Each row of a before or after table is a point. One or more steps were done to the points. Then noise was added and the rows were shuffled. The steps act on how far a point lies along the listed directions, d1 being the first. What was done? A step turns or swaps two directions, mirrors them in a line or flattens them onto one, adds a multiple of one to another, or multiplies one. Angles are multiples of 10 degrees, from the lower direction toward the higher: turns from -170 to 170, lines from 10 to 170 but not 90. Use the fewest steps. Two steps may share a direction if one is a turn and the other turns, adds or multiplies; they go together, in the order done. Otherwise the lowest direction goes first.

Directions:
(1): [-27,  27]
(2): [27, 27]
Before (9 x 2)
array([[-12, -16],
       [ -5,   3],
       [  1, -15],
       [ 16,  21],
       [-13,  20],
       [  5, -18],
       [ 12,  -8],
       [ -9,  34],
       [-17,   0]])
After (9 x 2)
array([[-78,  53],
       [-17,  33],
       [ 41, -28],
       [-25, -11],
       [ 31, -17],
       [-12,  12],
       [ 29, -34],
       [ 20,   8],
       [-53,  47]])
Steps: multiply d1 by 3; multiply d2 by -1

Directions:
(1): [-23,   0,  22,  -9, -14,   8, -61, -28]
(2): [-66, -17,  -7,  -3,  19, -24,  16,  -2]
Before (13 x 8)
array([[-33, -14,  15,  -4,   1,   5, -26, -17],
       [-30,  -6,  14,  -8, -19,  -7, -20, -24],
       [  0,   1,   7,  -7,  12, -13,   1,  -4],
       [ 57,  -6, -34,  22,  23,  -7, 101,  48],
       [-12,  -4,  15, -10,   0,   2, -30, -21],
       [ -7,  -1, -38,  10,   8,  -8,  47,  11],
       [  7,   5,  21,   2,   1,  12, -37, -21],
       [ -1,   7,  13, -15,  -6,  -8, -30,  -8],
       [  1,  -8,  -5,   5,  16, -17,  40,  23],
       [ -6, -12, -19,  16,   7,  -5,  30,  -1],
       [  2, -10,  11,   0,  -9,  -5, -15,  -6],
       [-24,   7,  15,  -6,  -5,  -6, -29, -15],
       [-19,   4,  -3,   1,   0,   5,  17,   9]])
After (13 x 8)
array([[ 39,   7,  21,   0, -13,  11, -27,   0],
       [-11, -16,   2,   2,   1, -16,   8,   1],
       [-41, -12,   5,  -8,  -9, -17,   2, -19],
       [ 36,  17,  -8,   5, -26,  26, -29, -14],
       [-22,  -3,  -4, -12,  11, -25,   9,   4],
       [ -2,  10,   9,   0, -12,  16, -10,  -1],
       [-39,   3,   5,  -5,   7, -18,  -1,  -5],
       [-33, -12,   1,  -9,  15, -14,   6, -10],
       [-43, -17,   8,  -2,   8,  -2,  -8, -10],
       [ 20,  -1,   1,  11, -14,  14, -21, -19],
       [121,  21,   9,  13, -27,  43, -15,   9],
       [  4,   1,  10,  -7,   7,  -8,  -7,  -7],
       [-27,  -9,  -1,   8,  29, -14,  24,   0]])
Steps: swap d1 and d2

Directions:
(1): [ 17,   4,  23,  36,  33,  35,   8, -10,  -1,  13,  17, -61]
(2): [  7,  12, -34,  20,  20,  18, -35,   9,  45,  -9, -53,  -1]
(3): [  1,  13,  17,  -3, -17,  64,  20, -35, -16, -26, -23,  30]
(4): [ 3,  9, -1, 32, -7, 22, 36, 51, 30, 17, 27, 36]
(5): [-29,  28, -23,  11, -58,   0,   6,   1,  14, -31,  14, -42]
(6): [-33,  -3,  -8,  12, -19,  30, -54,  -4, -20,  49,  19,  11]
Before (8 x 12)
array([[-14,  12, -11,   7, -57,   6,  18,  20,   7,  -5,  22,   1],
       [-19,  -6, -11,   8, -23, -20, -25,  34,  14,  46,  18,  48],
       [-13,  14,   7,  11, -28,  50,  41,  11, -10, -30,  10,  52],
       [-29,   2, -38,  20, -23, -19, -62,  44,  21,  68,  13,  30],
       [-10, -15,  -7,  16,  38, -12, -51,  29,  -2,  58,  22, -37],
       [  5,  -9,  12, -28,   6,  -4,  -1, -27,  -7, -37,  -9, -15],
       [-26, -21, -16,   4,  -4, -33, -19,  58,   5,  36,  59,  45],
       [-20,  -7,  23, -22, -58,  28,  18, -27, -39, -24,  43,  45]])
After (8 x 12)
array([[ 11, -12,   9, -17,  12,   4,   4,  -1,   6, -27,  -7,  18],
       [-41, -25,   1, -14, -21, -49, -22,  15, -32,  22,  76,  -9],
       [  4,  11,  -4,  -7, -37, -11,  22,   2,   5, -27,   0, -21],
       [-31,  -9,  -2,  14,  -4, -20, -25,  34, -16,  52,  62, -44],
       [-28,  -2,  -4,  -8, -40, -33, -28,   3,  -9,  27,  25,   2],
       [ -2,  19,  -3,   6,  -1,  51,   6, -16,  -1, -46, -34,  21],
       [-40,  10, -30,   5, -50, -37, -48,  17,  -5,  37,  31, -24],
       [-16,   2,   5, -19, -48,  28,  10, -34, -18, -45,  11,  29]])
Steps: flatten d1 and d4 onto the line at 20 degrees; add 0.7 times d3 to d2; turn d5 and d6 by -40 degrees

Directions:
(1): [ 38, -15,  -6,  23,  35,  42,  -8, -21,  -1, -57, -23,  33,  38,  17,  13,
  26,  29,  -6,  -2, -23]
(2): [-32,  42,  -1,  25,  30,  -7, -23, -22,  -1,   6,   0,  45,  29,   8,  28,
 -15, -56,  16, -25,  36]
(3): [-11,   6, -49, -11, -37,   0, -33,  51,  34, -46,   5,  24,  16,  -4, -18,
 -34,  14,  29,  14,  14]
(4): [ 28,  18, -17,   0,  38, -76,  19, -22,  25, -12,  18,  33, -27, -21,  -5,
 -13,  37, -17,  -6,   3]
Before (12 x 20)
array([[ 13,  43, -11,   6,  48, -79,  14, -45,   4,  11,  33,  35, -37,
         -3,   7, -15,  11, -18, -16,  -7],
       [  8,  15,   1,   6,  16, -33,  11, -38,  -2,  -9,  12,  12,  -5,
        -20,   4,  -4, -10, -19, -19,  -5],
       [ -9,  50, -14,  13,  34, -73,  -2, -27,  21,  28,  34,  31, -12,
         -5,   2, -31, -15, -11, -15,  32],
       [ 19,  35,  13,  -1,  49, -68,  29, -43,  -2,   6,  10,  18, -36,
        -23,  -4, -15,   0, -36, -16,   2],
       [-16,  -4, -50, -33, -52,  -8, -18,  55,  33, -35,  14,  -6,   4,
        -12, -52, -53,  19,  22,  16,  14],
       [  1,  32, -10,   8,  53, -19, -30, -16,  10,   5, -11,  41,   4,
          8,  13, -26, -22,  -5, -22,  21],
       [-20, -20, -26, -23, -59,  24, -27,  49,  12, -36,  -3, -20,  24,
         16, -21,  -7,  -6,  23,  11,   1],
       [-10,  -3, -17, -17, -49,  19, -19,  57,  -1, -22,   8, -13,   2,
         -2, -16, -17,  10,   5,  27,  -1],
       [-16,  15,   3,   5,  10, -48,   4,  -2,   2,  21,   1,   0, -33,
        -18,  19, -38, -30,   7, -20,  17],
       [-19,  13, -36,  19, -28,  80, -59,  22,   7, -48, -20,  38,  63,
         39,   7, -18, -42,  42,  -7,  22],
       [-42,  33, -20,  13,  10,  -3, -44,  -8,  23, -18,   4,  54,  28,
          1,   1, -17, -49,  53, -28,  31],
       [-20,  33,  19,  17,  29, -56,  -1, -46,  -5,  47,  25,  17, -28,
        -18,  16, -27, -37,  -4, -31,  36]])
After (12 x 20)
array([[-15,  33,  17,  15,  29, -61,   4, -46,  -3,  44,  27,  18, -34,
        -21,  12, -28, -28,  -8, -28,  32],
       [-27,  47,  27,  16,  40, -11,  -2, -38, -20,  22,  -4,  24,   6,
          0,  20, -16, -68, -10, -30,  25],
       [-10,  20,   2,  10,  12, -12,   3, -39,  -9,  -3,   7,  13,  10,
        -12,  12,  -2, -33, -10, -25,   2],
       [-33,   0, -45, -29, -58,  12, -31,  55,  28, -30,   9,  -4,  19,
         -4, -42, -54,  -7,  32,  12,  20],
       [-24,  54, -10,  20,  30, -54, -11, -26,  13,  33,  31,  31,   3,
          3,  10, -31, -38,  -4, -15,  40],
       [-34,  55,   2,  23,  35, -22, -18, -42, -16,  24,  17,  39,   6,
         20,  31, -15, -58,   6, -31,  17],
       [ 65, -15, -61, -13,  -9, -26,  -2,  15,  45, -73,   8,  30, -14,
         -4, -36, -19,  83,  -6,  17, -20],
       [ 10,  16, -36,  -7,  21, -69,  -7, -12,  49, -34,  21,  50, -22,
        -27, -27, -18,  29,  23, -14,   4],
       [  1, -29, -33, -32, -53,  -1, -12,  50,  24, -43,   4, -23,   4,
          5, -31,  -9,  26,  13,  16, -10],
       [-18,  15,   2,   7,   9, -46,   5,  -1,   2,  22,  -1,   1, -32,
        -16,  21, -38, -35,   7, -21,  20],
       [ 15,  27, -14,   3,  56, -35, -19, -18,  18,   0,  -4,  40,  -9,
          1,   6, -25,   0, -14, -19,  16],
       [ -9,  -5, -18, -18, -50,  16, -19,  57,  -1, -25,  12, -14,   0,
         -4, -19, -18,  15,   4,  29,  -2]])
Steps: mirror d2 and d4 in the line at 40 degrees

Directions:
(1): [-12, -27,   3,  16, -32,  22,  -2,  13,  15,  14, -26, -70,  43, -20,  11,
  -4,  21, -53,  -4,  33,   6, -54,  73,  26,   3,  -3,  20,  14,  -6, -18,
 -45, -10,  -2, -17,  31,  24, -18,  24, -11,  -4,  20,  18,  23, -38,   7,
  17,  17, -35]
(2): [ 29, -49,   7,  27,  -2, -10, -25,  40, -25, -15,  16, -38,  58,  40,  43,
  16, -29,   7, -39, -17,  -7,  25, -25, -60,  28,   7,  20, -34, -57,  -1,
  18, -16, -28, -13, -23,  -6,  10, -15,   6, -17,  38,  24,   8,  -8,  12,
 -22,  14, -11]
(3): [  1,  37, -19, -24,  27,  39,  34,  -3,  29, -29,  -7,  -2, -23,  38,  21,
  42, -38,  10,  18,  26, -28,  -6, -13, -29, -22, -27, -19,  30, -31,  -8,
   7,   3, -11, -29,   9,  76, -15,  16,  -3, -15, -16,   3,  20, -68, -12,
 -49, -11,   5]
(4): [ 15, -21,   4,  55,   7, -11,   3, -42,  -8, -34,  -7,  29,   9,  34,   1,
  37, -15,  29, -46, -47,  -2,   1,  29,  -2,  12,  11,  -9, -15,  41, -24,
  -6,  14,  21,  30,  64,  36, -24,  46,  25, -17,   2,  27, -41, -14, -28,
  41, -12,   6]
Before (8 x 48)
array([[  5, -29,   9,  15,  -3, -21, -16,   2, -32, -23,  10,  -6,  28,
          2,  -3,   9,  -8,   9, -19, -16,  -4,  11, -11, -18,  35,  10,
        -11,   4,   4,   0,  -5,  -5, -14,  30,   3, -13,  10,   0,   9,
         -2,  23,  16,  -5,  14,  -5,  12,   7, -15],
       [ 20, -49,  29,  67,   7, -39,   4, -48, -28, -38,  -3,  31,  36,
         20,   7,  34, -13,  20, -81, -71,   5,  -4,  37,   6,  40,  28,
         -2, -45,  68, -29,  -6,   5,  19,  37,  70,  -3, -16,  51,  30,
        -15,  25,  53, -57,  19, -28,  73,  -6,   6],
       [-21,  49, -13, -33,  17,  12,  32, -42,  24, -22, -22,  23, -44,
          7,  -8,  -3, -31,  17,  13,  13, -34,   7,  -4, -10, -31,   1,
        -28,  22,  19,  -7,  -3,  -7,  19,  -9,  17,  51,  -5,  17,  -4,
          7, -22,  -2,   2, -43, -13, -20, -19,  20],
       [ -2,  26,  -6, -10,  17, -13,  -9, -12,  12,  -7,  14,  41, -36,
        -14, -39, -12,  10,  24,  14, -15,   7,  11,   4,   2,  -3,  10,
         -1,   3,  22,  -8,   8,  15,  31,   0,  -5, -12,  -7,   4,   3,
         11,  -6,  -2,   4,  29, -22,  18,  -3,  30],
       [ 26,  12,  -9, -19,  15,  20,  17,  13,   9, -33,   2, -11,  25,
         28,  40,  36, -27,   8,  -1,  -3, -30,  -8, -18, -51,   2, -16,
          6,   4, -33, -14,  24,  -2, -19, -35,   7,  45, -10,  11,  -5,
        -13,  13,  12,  15, -44, -13, -49,   6,   3],
       [-13,  -2,   4,  -4, -20,  -7,   4, -36,  -5,   8, -16,  11,  -9,
        -49, -39,  -1,  36, -12,  -1,  -5,  21, -30,  72,  58,   8,  17,
          0,  19,  68, -27, -39,   5,  30,  20,  42,  18, -16,  48, -13,
         17,   4,   4, -26,  -3, -12,  57,   8,   8],
       [ -7,  -8,  -2,   3, -20, -30, -23, -23, -45,  26,  10,  45, -10,
        -33, -38, -44,  36,  12,   9, -45,  22,  10, -12,  41,  15,  18,
          8, -34,  54,  -1,  16,  18,  16,  32, -26, -83,  23, -31,   6,
         24,   0, -13, -25,  96,  18,  46,  -3,  17],
       [ -2, -36,  19,  38, -42,   1, -16,  23, -21,  24, -14, -50,  34,
        -17,  20, -32,  31, -32,   3,  26,  27, -32,  28,   2,  26,  21,
         13,  -9, -22, -10, -27, -11,  -1,  -7, -11, -36,   4,  -4,  -4,
        -18,  32,   6,   9,  -7,  23,  16,  24, -30]])
After (8 x 48)
array([[ -6, -32,  12,  17, -18, -14, -16,  -4, -27, -11,   3, -23,  33,
        -18,  -9,  -4,  12, -12, -16,  -7,   4, -11,  23,   8,  35,   9,
         -6,   7,  18,  -8, -26, -12,  -8,  32,  15, -12,   6,  14,   6,
          3,  24,  19,  -1,  11,  -1,  28,   9, -25],
       [  2,   5,   7,  -7,   8, -46,  -7, -36, -31,   3,  16,  78, -34,
        -38, -49,  -7,  21,  39,  -7, -50,  22,  30,   1,  35,  19,  31,
        -15,  -5,  78,  -9,   9,  12,  31,  41,   4, -26,  10,  18,  -2,
         28,  -6,  -9, -54,  50, -18,  47,  -4,  38],
       [ 16, -75,  43,  89, -24, -70, -23, -55, -46, -12,  -7,  33,  52,
        -20, -14,  -8,  28,   0, -96, -85,  30, -12,  61,  43,  53,  52,
         14, -62, 102, -23, -16,  -1,  28,  66,  70, -61,  -9,  45,  31,
          0,  34,  49, -71,  76, -16, 120,   7,  -3],
       [ -6,  29, -11, -19,  21,  -4,  18, -26,   8, -30,  -3,  21, -22,
         31,  10,   7, -49,  36, -10,  -5, -38,  35, -34, -49, -13,   3,
        -23,  -6,  -8,  -1,  17, -11,   5,  -6,  -8,  35,   4,   4,  -3,
          1,  -5,   8,  -4, -33,  -7, -30, -12,  25],
       [ 16,  -2,  -3,   5,  18, -23, -24,   8,  -8, -15,  25,  23,  -3,
          6, -11,  -1,  -2,  31,  -7, -25,   3,  28, -22, -32,  15,  16,
         10, -19, -12,  -3,  23,   7,  15,  -5, -22, -21,  -1, -11,   3,
          3,  18,  10,   7,  35, -11,   8,   6,  24],
       [ 14,  15,  -6, -15,  -1,  35,  21,   2,  28, -18, -17, -23,  20,
          7,  31,  28,  -5, -15,   6,   8, -24, -39,  17, -19,  -2, -22,
          4,  22, -14, -21,  -1,   0,  -7, -35,  24,  55, -22,  28, -13,
         -5,   6,   9,  20, -55, -16, -32,  12, -10],
       [-21,  12,  12,  17, -29,   9,   7, -13,   5,  28, -23,  -4, -23,
        -37, -16, -42,  42, -24,  42,  35,  31, -44,  31,  41,   6,  13,
        -10,  20,  24,  -8, -35,   1,  18,   4,   5, -27,   0,   4,  -6,
         -7,  -5, -15,  -1,  -3,  10,  20,  10, -18],
       [  9, -47,   6,  22, -19, -39, -41,   4, -59,  18,  20,  12,  35,
         -2,  -7, -31,  17,  15, -19, -52,  17,  19, -28,   1,  35,  18,
         22, -52,  15,  -3,  28,   3,  -5,  19, -41, -84,  30, -38,   8,
         11,  29,   5, -18,  82,  25,  34,  10,  10]])
Steps: turn d1 and d2 by -80 degrees; add -0.7 times d4 to d3
